Each row of a before or after table is a point. The points were changed in one or more steps. Then noise was added and the rows were shuffled. The steps act on columns, c1 being the first. Write out the steps. A step turns or swaps two columns, mirrors them in a line or flattens them onto one, adds a multiple of one to another, or multiplies or shifts one. Angles are multiples of 10 degrees, from the lower column toward the higher: turns from -170 to 170, lines from 10 to 170 but not 90. Use the fewest steps. Two steps may share a column if one is a turn and the other turns, adds or multiplies; they go together, in the order done. Otherwise the lowest column goes first.
In the rows, 128 means zero.

Before (14 x 2)
[[101 126]
 [170 143]
 [137 120]
 [146 169]
 [155 176]
 [135 151]
 [120 153]
 [108 158]
 [135 129]
 [169 112]
 [107 123]
 [114 139]
 [140 158]
 [160 105]]
After (14 x 2)
[[148 142]
 [133 127]
 [ 85 170]
 [100 151]
 [114 123]
 [105 126]
 [ 95 159]
 [ 82 176]
 [148 120]
 [194 111]
 [ 98 139]
 [193 105]
 [ 83 155]
 [ 64 159]]
Steps: add -1.5 times c2 to c1

Before (13 x 6)
[[123 142 148 113 152 125]
 [178 104 124 124 153 109]
 [143 134 159  92 125 118]
 [162 129  92 130 131 104]
 [111 131 147  76 151 180]
 [155  71 176 126 105  85]
 [143 124  90 113 105 160]
 [141 102  95 135  93 120]
 [112 102 112  90  83 148]
 [154 140 104 101 141  94]
 [150  92 156  50 119 164]
 [134 107 179 129 123 152]
 [ 95  77 140  62 160 136]]
After (13 x 6)
[[142 144 159 116 102 158]
 [142 111 100  95 121 117]
 [136 134  75 128 121 150]
 [111 158 136  90  81 145]
 [122 108 112 111 151 130]
 [111 119 108  75 153 179]
 [154 124 156 102 138  96]
 [ 95 171 100  63 161 137]
 [155 162  64 126 104  83]
 [141 162 148 132  92 124]
 [178 151 125 125 153 109]
 [150 154  91  53 121 165]
 [163 140 160 129 132 106]]
Steps: turn c2 and c3 by 160 degrees

Before (11 x 12)
[[103 130 146 123 130 114 111 128 131 110 103 164]
 [142 130 124 115 127 123 112 131 136 165 123 115]
 [140  95 127 141 135 116 109 138 156 152 108 135]
 [139 128 108 132 149 115 125 105 154 118 121 135]
 [ 70 115 140 134 159 119 120 119 152 249 125 129]
 [129 107 118 136 132 139 127 124 109 112 124 121]
 [126 101 140 106 134 110 124 130 139 109 138 160]
 [101 122 128 127 114 125 117 145 163 111 134 157]
 [142 129 143 141 136 154 104 127 119 103 144 159]
 [107 112 139 112 119 170 103  95 121 120 123 162]
 [137 113 166 132 135 133 113 133 155 117 130 109]]
After (11 x 12)
[[ 69 115 140 134 101 118 119 111 152 198 127  69]
 [101 122 130 127 151 127 116 126 162 103 134 149]
 [142 130 125 115 131 122 113 128 136 157 124 104]
 [101 130 147 123 127 110 111 126 132 100 107 151]
 [107 111 139 113 107 167 104 156 120 106 117 145]
 [130 108 119 137 123 138 127 128 108 122 121 133]
 [139  95 126 141 132 113 110 118 155 138 111 119]
 [136 113 166 133 127 133 115 119 155 131 128 125]
 [127 100 140 106 127 112 123 122 139 101 141 149]
 [139 128 109 132  97 114 125 126 154 120 124 135]
 [142 129 144 141 123 156 103 123 119  97 139 153]]
Steps: turn c5 and c8 by -130 degrees; turn c6 and c11 by -10 degrees; flatten c10 and c12 onto the line at 140 degrees

Before (14 x 20)
[[ 78 110 113 159 112 155 120 147 149 180 167 101  89 127 138 168 113 115
  133 149]
 [146 112 118 154 147 173 166 122  91  62 119 129 186 133 149 107 116 107
  108  96]
 [108 153  87 111  93 166 152 170 126 136  90  61 116 169 183 121 124 138
  123 123]
 [119  99 160 139 113 140 115 148  89 138  87 176  89 166 194 117 124 130
  108 146]
 [129 198 124 129 121 133 161  88 132 157 164 154 135 114 132  70  82 118
  108 104]
 [157 129  75  81 172 152 146 110  58 132 148 137 137 180 150 150 119 126
  141 116]
 [ 62 186 121 124 139  73 124 157  79 132 159  93 149 103  84 141 110 118
  117 202]
 [135 154 125 155 112 169 101 141 101 132 120 112 146  68 102  99  74 140
  125 106]
 [103 177 101 182 125 100 117 139  99 155  93 116 146 143 131 154 155 143
  154 118]
 [ 82  92 108 136 146 113 136 134 127 116 107  96  75 122 119 121 174 130
  137 164]
 [138 156 187 150 193 164 112 117 169 139 170 117 135 106 114  77 130 137
  135 113]
 [143 158  86 120 125 102 174 101 126 119 178 122  75 171  94 132 112 100
  118 184]
 [126 155 151 175 101 108 114  76 106 154 107 112 114 129 128 136 147 100
  153 113]
 [153 116 117  86 128 101 119 119 151 124 148 159 108 140 129  98 169 125
  136 122]]
After (14 x 20)
[[136  68 124 155 126 170 101 142 102 133 119 111 148  69 102  98 133 143
  124 106]
 [ 77 125 112 158  84 154 120 147 148 180 167 101  89 125 137 168 152 115
  135 148]
 [119 140 160 139  85 140 117 149  90 139  87 176  88 166 195 116 155 131
  109 146]
 [104 129 102 182 139  99 117 139 100 156  93 117 146 145 131 155  72 143
  154 119]
 [138 115 188 149 198 164 111 117 168 139 170 117 136 106 115  76 103 138
  135 115]
 [143  99  84 120  88 102 174 100 125 119 178 124  75 171  94 133 111 102
  118 183]
 [145 127 119 154 188 171 165 123  91  63 119 129 187 133 150 107 147 105
  107  96]
 [107 112  88 113  85 166 153 170 126 137  90  62 116 169 184 120 108 138
  123 123]
 [126 131 151 177  91 108 114  76 106 153 106 111 113 128 126 135  96  99
  154 112]
 [129  53 125 128 127 134 161  87 132 157 164 155 134 115 132  71  90 117
  108 103]
 [156 121  76  82 178 150 147 111  56 132 148 138 135 182 149 152 133 127
  140 116]
 [153 169 118  88 112 102 120 120 151 123 149 160 108 140 128  99 118 125
  136 121]
 [ 82 186 108 136 106 113 137 134 129 117 107  97  75 123 119 120 136 130
  136 164]
 [ 63  84 121 122 152  73 124 158  79 132 158  94 149 102  85 142  86 117
  117 203]]
Steps: turn c2 and c17 by -120 degrees; add 0.7 times c13 to c5

Before (11 x 48)
[[159 131  80 116  69 105 113 140 112 109 113 140 125 110 154 126 130 138
  143 145  84 101 149  62 108 120 109 166 131  75 112  71 165  98 103 110
  116 173 102 147 109 130 185 137 148 133 143 127]
 [172  94 138 145 149 134 116 126 107 153 118 138 131 154 110 114 125 181
  138  90 138 132 101 122 130 147 117 119 133 145 120 148 146 155 112 182
  166 144 124 137 115  45 175 109 145 102 168 118]
 [121 185 111 117 161  91 147 194 128 171 175  77  43 115 119  97 120 100
  105 125 171 117 152 107 133 123 137 169 166  96 110 152  91 132 119 120
  130 153  71 113  78 135 138 134  85 125 137 142]
 [149 141 132 127 126 115 141 147  81  79  96  75 102 160 139  76 170 145
  159  97 170 150 128 117 189 140 144 126 151 143 153  90 113 138 141 128
  138 158 187 176  95  86  96 130 116 120 128 150]
 [138  85  98 100 154 110 155 160  86 143 112  84 113 147  97 103 113 108
  121 116 135 134 118 168 153 131 142 195 135 109 126 142 115 103 144  75
  149 137 133 110 150 141 153 113  79 101 176 153]
 [116 156 137 132  65 110  85 120  75 119 145  75  70  91 107 207 114 143
  121 118 119  96 133  72 148  82 106 146 106  89 160 155 120 107 137  94
  150 111 111 102 156 121 165  94 130 140 127 144]
 [138 141  87  86 171  98 136 103 126 137 145 129 150 152  86 181  80 141
  149 140 161 114 111 141 150 103  88 168 145 112 130 101 150 146 133 118
  104 105 179 118 120  69 156 136 100 125 145 111]
 [119 188 107 117 133 126 142 165 160 119 117  93 135 135 122 160 141 160
  158 141 124  89 143 140 132 132 162 140  89 148 127 162  94  90 130 185
  106 112 149 170 115 115 142 132 138 128 148 131]
 [101 104 148 117 137 148 145 143 130 163 120 103 130 202 171 125  79 101
  120 108 124  96 131  48 111 133  37 216 119 159 194 128 125 146 108 134
   93 166 105 146  93  85 151 126 127 136 159  96]
 [135 125 103 132 139  72 128 150  91 122 165 112 102 150 102 156 122 159
  115 101  95 110 153  80 181 150 169 115 113 126 119 128  89  29 112 103
  128 118 125 135 107 161 126 159 159 168 109 113]
 [125 150 162 114 158 148 157 129  97 132 115 122 106 162 189  99 146  90
  147 147 143  71 152  73 175 180 121 128  55 104 148 157  82  85 165 126
  143 140 148 102 103  90 174 118  62 107 187 124]]
After (11 x 48)
[[122  97 111 117 162  55 146 193 128 171 176  77  46 115 118  98 120  99
  105 125 170 118 152 106 133 123 131 169 166 185 110 153  92 132 120 120
  131 152  70 112  78 135 138 133  86 126 137 143]
 [119 147 107 117 133 124 128 164 161 119 118  93 138 135 122 159 140 161
  158 141 124  89 143 128 131 132 142 139  89 190 127 162  94  89 130 186
  106 112 149 170 114 117 141 133 137 128 147 132]
 [149 144 132 127 127 104 139 148  82  78  95  74 102 161 139  75 170 146
  159  97 169 151 127 115 190 140 134 127 151 142 153  90 113 137 142 128
  138 158 188 175  95  87  97 130 116 120 128 150]
 [116  90 137 133  66  91 138 120  76 119 147  75  69  91 109 208 114 143
  120 117 118  97 132 115 148  82 118 147 106 157 160 155 120 106 138  93
  148 111 111 101 156 122 164  94 129 139 128 144]
 [134 126 103 132 139  16 151 150  92 122 164 111 102 150 103 157 123 159
  115 101  95 110 153 100 180 150 144 116 113 124 120 129  89  29 111 103
  128 117 126 135 107 160 124 159 160 168 109 113]
 [138 109  99  99 154  92 120 160  86 142 113  83 121 147  97 103 113 109
  121 117 135 134 118 139 154 131 134 195 134  86 126 142 114 103 144  75
  148 137 134 110 152 141 154 114  79 101 176 153]
 [124 103 162 114 158 168 167 129  98 132 116 122 110 163 189 100 146  90
  147 147 144  71 152  82 175 180 125 128  55 150 148 157  81  84 165 126
  143 140 148 102 104  90 175 118  62 108 187 124]
 [102 158 148 118 137 171 175 142 130 162 121 103 133 203 171 124  78 101
  121 107 124  96 132  72 110 133  91 216 120 104 194 127 124 146 108 134
   92 167 104 146  93  85 150 126 127 136 159  96]
 [137 112  87  85 170  68 125 103 126 137 145 128 162 151  86 180  79 142
  149 141 160 115 110 132 149 102 113 169 145 141 131 101 150 146 133 118
  104 104 179 117 121  69 155 135 101 124 145 111]
 [159  76  81 115  68  82 153 140 112 109 112 140 129 110 154 125 130 136
  144 145  83 102 150  97 107 119 121 167 131 130 113  72 166  98 103 110
  116 174 102 147 109 130 184 136 149 133 143 127]
 [172 145 138 144 149 141 126 126 106 153 118 138 126 154 110 114 125 181
  137  91 137 133 102 130 130 147 123 119 133  94 121 147 147 154 112 182
  166 145 124 138 115  45 176 108 145 101 168 117]]
Steps: swap c2 and c30; add -0.3 times c4 to c13; multiply c6 by 2; flatten c7 and c24 onto the line at 130 degrees; multiply c27 by 0.4

Before (13 x 64)
[[147 169 146 111 129 157 135 140 185 135 128 131 146 165 134 125 167 139
  145  94 116 156 130 114 122 125 157 114 123 108 138  86 110 157 108 146
  137 134 101 173  93 141 114 131 157 113 134 130 116  95 154 160 164 121
  113 151 143  81 123 167 111 131 140 175]
 [144 140 165 119 155 176 121 112 162 108 153 141 130 107 115 119  98 153
  106 122 119 132  61 116 149  87 129 113 154 107 144  73 128 108 114 133
  149  95  96 162 100 123 141 111 131  91 123  95 147 128  57 103 123 132
   92 107 159 129 156 104  98 122 137 128]
 [ 77  90 165 124 178 135 124 135 116 105  84  83 170 150  77 172 150 149
  133 125  88 152  96 125 127 103 195  45 126  99 137 132 131 136 148 163
  161 101  96 139  90 120 123 100 147 106 124 134 120 113 109 162 137 104
  113 164 168 186 105 157 126 127 132 150]
 [149  88 115  93 146 169 132 172 166 118  89 140 154 147 151 100 136 153
   85 118  94 123 149 120 164 107 134 154  69 146 132 139  35 118 105 132
  165  96  83 184 161  79  75 100 152 106 134 160 105 105 111  79 146 172
  108 132 145 102 111  96 103 111 150 165]
 [105 132 188 109 190 103  94 136 123 100 117  94 111 131  88 150 122 115
  116 124 118  74 140  70 151 162 117 130 151 147 144 159 142  84  61 138
  144 139 126  77 108 155 172  97 158 176 154 103 151 125 147 130 143 105
  109 170 198 139 123 146 108 125 146 114]
 [ 92 102 116 169 158 152 114 137 151  90  84 109 163 131 173 121 152 148
  170 124 109 106  88 140 143 137 104 113 116 120 139  80 147 124  84 150
  175 166 138 141  80 136 137 112 118 112 123  82 126 124 131 146 122  66
  108 173 187  95 103 150 100  93 125 126]
 [143  88 175 150 128 126 118 151 142 137 178  98 158 127 140 143  81 135
  116 122  87 130 135 124 139 129 101 127 147 145 111 105  99 168  75  96
   92 139 163 122 125 144 180 101 151  96 146  81 106 141 128 127 134  87
  143 143 157  84 115 168 152 110 109 164]
 [148 114 148 140  90 174 141 156 124  76 110 163  93  98 153 111 148 147
  132  82 146 110 100 105 171 108  91 145 146 121  81 122 105 149 120 133
  145 160 153 187 142 128 138 130 138 120 127  94 127 136 118  93 138 166
  175 137  96 119  68 141 122  84 154 172]
 [172 100 129 134 124 152  98  94 145  56 155 157 121 117 164  75 152 113
  137 140 110 132 169 146 128 123  97 132  89 119 179 122  94 160 126  90
   88 138 105 181 124 148 147 134 107  96 107 134  77 100 163 118 155 120
   95  82 156  73 121 141 152 127 184 137]
 [121 103 125 132 180 142 132 134 105  55  72 136 175 202 129 110  79 150
  137  68 127  95  95 232 162 174  64 109 156  81 117 137 144 156 164 137
   82 125 144 123 135 136 153  86 160  47  86 154 121 173  99 106 102 108
  125 144 133 105 164 144 116 165 122 171]
 [107 101 149  75 133 212 114  94 198 187  78 114  94 148  88 129 116 148
   62 109 120 142  86 163 129 109 143 147 134 118 141 118  95 141 103 137
  137 112 106 155  71 163 110  83 100  81  77 124  90 109  60 123 123 118
  157 139 143 130  64 148  83 152 159 133]
 [139 171 173 151 112 177 138 124 149 102 134 126 111 144 154 183 172  93
  116 171 135 134 154 132 129 117 152 102 141 184 104 136 117 129 119  92
  166 147 152 171  98  80 147 153 186 145 102 118 118 153 111 140 153  79
  159 109 163 126 121 137 130 146 163  83]
 [121 112 124 161 190 168 103  22 112  90 101 158 136 120 138 140 131 127
  150 158  90 104 114 135 198 115 131 130 166 100 124  88 157  70 107 131
  141 117 145 175  95 111 134 135 139 139 155  92 133  90 153 138 124 172
  168  93 161 112 132 151 103 135 163 112]]
After (13 x 64)
[[ 93 103 103 169 158 151 113 138 150  90  82 108 164 131 173 121 153 148
  170 124 110 105  95 140 143 137 104 113 117 119 138  81 147 124  84 150
  175 166 138 141  81 135 131 147 119 111 123  83 127 125 124 146 122  67
  108 171 188  95 102 150  99  93 125 108]
 [144 141 140 118 156 178 121 110 162 108 152 141 131 107 116 120  96 153
  106 123 119 130  52 115 149  87 130 112 155 106 144  72 128 108 114 134
  150  98  95 160 100 123 129 150 132  90 123  95 146 198 116 103 124 133
   91 108 160 128 156 104  99 122 136 118]
 [172  99 143 135 124 152  97  94 146  55 153 157 121 118 164  74 151 113
  137 141 110 133 166 145 128 123  97 131  88 119 179 121  94 160 126  89
   87 139 105 181 124 149 111 135 108  95 108 134  76  88 107 118 156 119
   96  83 156  73 120 141 150 127 185 128]
 [121 103 114 133 180 142 132 134 106  55  73 135 175 202 129 111  79 150
  136  68 127  96  98 234 163 174  64 109 157  81 117 138 143 156 163 138
   82 126 144 122 135 136 135 176 159  47  84 154 121 165 166 106 101 107
  125 144 132 107 164 142 115 165 122 171]
 [149 113 137 140  92 172 142 156 123  76 109 164  92  97 154 112 148 146
  131  83 147 111  95 106 172 109  89 143 146 120  81 123 105 148 121 132
  147 161 154 186 141 129 119 133 138 120 128  94 126 140 134  92 138 167
  174 137  96 119  67 142 121  84 154 182]
 [105 132 189 109 190 102  94 135 124 100 117  94 111 131  88 151 123 114
  117 123 120  74 117  69 152 163 117 129 151 146 145 160 143  85  60 138
  143 140 126  78 107 155 113 180 157 178 155 104 152 107 129 131 143 105
  109 169 196 139 124 145 107 125 146  93]
 [149  89 123  93 147 169 132 174 166 118  90 139 155 146 152 100 136 153
   86 117  93 123 152 118 164 107 134 155  70 146 132 140  37 118 104 132
  165  97  82 183 162  79 187 116 153 106 133 160 106 140 101  80 145 173
  110 132 144 103 112  96 103 111 151 160]
 [139 171 180 151 112 175 138 124 150 103 132 127 112 143 153 184 173  94
  116 171 136 134 137 132 130 118 152 103 142 184 105 136 115 128 118  93
  167 146 151 170  97  81  96 121 188 146 102 118 118 148 149 140 153  77
  159 110 163 127 119 138 132 147 163  72]
 [120 112 120 162 190 168 104  22 113  89 100 159 136 120 137 140 130 126
  149 159  88 105 116 136 199 116 132 130 164  98 123  87 156  70 106 130
  141 117 146 175  96 112 118 126 140 141 154  92 133  97  96 138 124 172
  167  92 161 114 132 152 103 135 164 102]
 [107 101 133  74 134 211 115  94 197 186  78 113  94 148  89 130 115 148
   62 109 122 143  81 164 128 110 144 146 134 119 141 117  94 140 104 138
  136 111 105 153  72 163 171 151 100  81  78 123  90 192  97 122 124 119
  159 139 142 129  64 148  83 152 159 128]
 [ 78  91 153 124 179 133 123 135 117 106  85  82 172 151  77 172 151 148
  133 126  88 151  86 125 127 104 196  44 126  98 139 132 131 136 148 162
  161 100  96 139  91 121 150 145 148 106 125 133 119 144 111 163 136 105
  113 163 166 186 105 158 126 127 132 140]
 [142  89 173 150 129 126 118 151 142 137 178  99 157 128 139 143  80 135
  116 122  87 130 119 124 139 130 101 128 147 147 112 105  98 169  75  96
   92 138 163 121 125 144 106 182 151  96 145  81 104 132 142 125 134  87
  145 142 156  83 116 169 152 110 107 154]
 [147 169 145 112 128 157 134 139 184 136 128 130 146 165 135 125 167 138
  146  93 115 156 123 114 122 124 158 115 123 109 139  85 109 156 108 146
  137 134 100 173  92 140 138 117 157 113 134 130 116  98 101 160 166 122
  114 151 144  81 123 167 111 130 141 171]]
Steps: turn c3 and c23 by -20 degrees; turn c43 and c44 by 140 degrees; turn c50 and c51 by 80 degrees; add -0.3 times c57 to c64
